Rows are points. Each copy is the shape, with its points in the same order, turned, moved and blurred by noise. Is it also mirrored, or only turned?
In the rows, 128 means zero.

Shape (8 x 3):
[[ 98 173 132]
 [ 67 138  58]
 [ 96 178 127]
 [153 154 133]
 [142 160 171]
 [180 124 154]
 [131 115 151]
 [140  83  66]]
Copy 1 (8 x 3):
[[107 143  89]
 [138  81  46]
 [111 151  74]
 [148 162 125]
 [105 190 134]
 [150 167 165]
 [118 136 147]
 [184  78 126]]
Copy 1 is: only turned
Copy 2 (8 x 3):
[[ 82  87 104]
 [157  55  73]
 [ 83  85  97]
 [ 97 143 115]
 [ 66 131 139]
 [104 172 149]
 [114 121 154]
 [192 131 111]]
Copy 2 is: only turned

Shape (12 x 6):
[[220 153 109 140 105 135]
 [ 91 127 167 194 120 166]
 [127 116  87  74 126 148]
 [ 88 131 102 189 147 159]
 [147 146 111  80 158  91]
 [148 130 106 190 121 177]
 [156 176 111  98 130 115]
 [108  66  95 133 152  66]
 [219 163 105  82 178 105]
 [ 96 165 137 176 115 156]
 [ 96 121 126 150 129 106]
 [185 146 140  83 158 128]]
Copy 1 (12 x 6):
[[227 146 106 128 139 140]
 [121 124 180 168 131  66]
 [109 169 101 144 142 167]
 [107 169 139 176 158  55]
 [129 186  92  99  85 145]
 [171 144 131 182 166  86]
 [164 188 129 107 112 141]
 [ 80 126  59  99 118  84]
 [199 193  74 124  71 156]
 [134 153 189 147 147  75]
 [110 144 130 118 128  86]
 [168 159 117 133  72 164]]
Copy 1 is: mirrored
Copy 2 (12 x 6):
[[207 136 138 164 171  91]
 [134 143  77 156 107 192]
 [158  91 172 108  88 112]
 [120 158 118 177  75 165]
 [119 128 179  92 143  93]
 [174 142 115 195 104 144]
 [161 147 173 106 151 119]
 [ 81 129 111 119  82  60]
 [142 121 204 134 196  78]
 [151 163 116 140 104 190]
 [117 148 106 119  98 129]
 [147  98 174 118 179 113]]
Copy 2 is: mirrored

Shape (15 x 9):
[[162  86 124 128 112 151 112 101  97]
 [153 126 107 140 149 176 172 110 142]
 [166 171 145 117 141 102  99 127 112]
 [124 135  71 152  78 180 144 139 160]
 [153 139  89  86 104 128 136 145  39]
 [115 104 149 150 163 106 119 161 172]
 [ 90  88 170 113 101  64 168  97 158]
 [122  73  96  80 149 113 123 107 163]
 [141 128 138  41 139 179  79  89  90]
 [124 102 139 181 125  79  86 136  23]
 [109  52  91 145 160 177  76 164 123]
 [104 124 112  93 174 163 118 140  93]
 [187 133 156 123 114  63 153 114 107]
 [106 133 133 116 113 181 112 160 107]
 [164  67 120  80  93  82 102 154 110]]
Copy 1 (15 x 9):
[[135  90  90 140 156  87 133 101 106]
 [159 120 126 172 164 155 173 122  91]
 [131 125 137 102 113 118 150  53 139]
 [188 117  98 143 129 175 121 172 111]
 [118 187  96  94 138  92 117 109  66]
 [136  87 195 164 119 125 128 111 140]
 [ 68  99 156 167 180 127 121 139 183]
 [128 108 134 197 160 126  79  81 119]
 [106  87  89  97 161 142 111  46  56]
 [ 76 112 121 117  68  26 149 119 111]
 [164  61 149 170 100  94  87 122  52]
 [114 118 144 137 118 133 126  87  51]
 [110 147 137 115 166  92 165  83 172]
 [131  93 132  98 118 149 120 142  72]
 [129 121 132 112 170  62  64  96 134]]
Copy 1 is: only turned
Copy 2 (15 x 9):
[[131 119 171 125  94 142 112 118  81]
 [135 145 127  75  93 104 100 121 161]
 [153 189 113 145 145 169 112 122 107]
 [ 69  94 100 107  91 113 124 123 140]
 [150 153  88  90  98 149 152 158  42]
 [121 142 148 125 171 139 151 170 178]
 [154 151 164 182 136  91 206 127 163]
 [188  91 145 145 116 113 123 173 138]
 [187 130 123 117 157 109  64 112  55]
 [135 142 166  96 143 208 202  99  68]
 [126  42 160  90 153 162 111 167 123]
 [173 109 118  74 166 121 114 143 101]
 [155 211 145 155  94 152 168 134 110]
 [104 122 118  84 162 107 120 135  92]
 [157 121 155 177 108 160 150 195  75]]
Copy 2 is: only turned
Copy 3 (15 x 9):
[[152 160 159 123  90 162 114 118 134]
 [ 96 123 147 152 129 174 136 163 152]
 [175 150 138 153 170 120  90 125 107]
 [138 149 123 163 129 172 184 112 200]
 [195 185 100 121 107 143  75 155 183]
 [104 107 105 127 146 119 147  77  91]
 [112 174 120 124 105  67 188 131  71]
 [ 92 178 144  68 139 130 140 118 131]
 [130 189 190 113 113 117  41 121 171]
 [199 167  75 141  79 165  75  77  83]
 [102 130 123  95 105 184 113  40 162]
 [ 97 156 106 123 121 135  71 117 162]
 [191 147 131 128 125 118 129 163  77]
 [136 136 112 162 106 119 103  99 191]
 [189 164 139  61 110 113 135 103 131]]
Copy 3 is: only turned
Copy 4 (15 x 9):
[[140 102 138 133  51 124 141 135 132]
 [125  66 140 134 119  98 188 105 134]
 [137 122 133  97 113 164 120  83  86]
 [125  90 163 104 135 124 199 186 137]
 [153 163 190 150  67 152 180 110  80]
 [138 119  93 140 167 123 106 128 145]
 [131 153 119 106 125  33  85 139 106]
 [ 96 162  88 129 100  91 155 128 153]
 [ 71 121 101 153  36 156 159 117  65]
 [249 144 128 149  66 156 105 130  92]
 [147 116  83 191  98 160 164 176 172]
 [124 129  98 182 106 142 181 116  87]
 [153 138 172  93  98 108  95  69 111]
 [122 102 138 165 118 151 156 168  84]
 [121 187 158 137  70 136 102 137 149]]
Copy 4 is: mirrored

Shape (17 x 12):
[[208 169  86 145 106 156  98 153  59 165 141 126]
 [124 171 106  84 122 177  89 116  83 114  88 138]
 [131 146 113 175 174 103 178 148 116 172 173 170]
 [153 114  64  63 193 144 162  73 162 124 107  85]
 [191 165 162 112 155 124 159  76 130 115 167 136]
 [210 149 116 108 103 112  87  79  88 158 172  66]
 [132 103 122  60 121 121 156 150 156 193 126 124]
 [171  86 130  81 162  92 153 160  94 155 114 129]
 [129 111  84  96  85 109 131  98 147  85  98 105]
 [203 137  84 127 132 131 155 122  87 110 173 169]
 [178 175 140 133 147 156 128 187 165 140 126 102]
 [166  86  72 149 177 179 181 120 128  88  78 109]
 [169 126 158 166 107  75 101 142 170 143 135 166]
 [212 109 109 163 168 167  88 155 112 115 184 122]
 [182 142 136 143 157  78 137 148 103  78 154 163]
 [123 112  68 124 131 176 156 100 116 113 149  68]
 [102 107  79 141 101 184 181  82 113  91  91 128]]
Copy 1 (17 x 12):
[[ 91  85 110  50  98  89 113 157  30 105 151 107]
 [ 80 109 156  59 161 100 116 106 107 136  96 120]
 [ 85 117 129 190 127 117 100 181  91  88 200 116]
 [149  96 112 102 224  54 121 117 157 167 178 170]
 [121 155  76 119 172  89 112 109 118  51 173 141]
 [164 136  75  35 149  65  96 132  65 106 170  80]
 [161 109 189  88 146 117  85 140 157 113 204 134]
 [165  73 152 123 168 124  62 142  84 101 177 159]
 [178 103 133 112 140  68 116  92 152 149 106 119]
 [100  54  90 125 139  73 118 118  86  73 164 113]
 [123 129 108  81 118 137 145 187 121 100 146 177]
 [114  63  91 149 148  98 132  92 112 183 153 205]
 [145 133  94 135  89 131  44 165 139  81 125 120]
 [110  63  30  88 139 143 118 159  76 114 165 125]
 [130  94  89 164 153 110  93 142  82  51 116 132]
 [135 104 107 110 154  91 167  91 115 185 179 111]
 [101 106 138 147 120  81 143  52 134 181 141 138]]
Copy 1 is: only turned
Copy 2 (17 x 12):
[[171 174 134 108 125 126  95 184  63 133  93  93]
 [133 127 113  90  48 150  99 133  76 108 156 108]
 [115 185 123 131 159 101 124 184 165 126 137 186]
 [ 82  83  55 101 170 133 133  99  62  86 171 158]
 [180 146 111 152 140  94 117 119  87  65 156 191]
 [212 129  86 162 157 111 102 162  35 132 156 104]
 [151  95 104  88 153 124 161 103 146 164 155 137]
 [165  71 103  92 157 138 114 160 140 128 113 168]
 [107  68  87 175  92 132 148 111  84 132 135 125]
 [157 170  87 141 131 129 130 159  96  85  74 158]
 [132 125 173 101 150  60 118 129 115  93 134 100]
 [ 52  95 136 127 158 176 126 134  76  67 106 157]
 [157 126 142 191 133  77  79 116 164 145 119 138]
 [151 156 120 146 179 131  82 166 115  52 101  83]
 [153 119 107 164 113  86  94 177 139  72  92 174]
 [ 96 121 103 147 147 165 173 158  66  93 166 110]
 [ 68 124 133 160  89 196 168 123  74 109 142 154]]
Copy 2 is: only turned
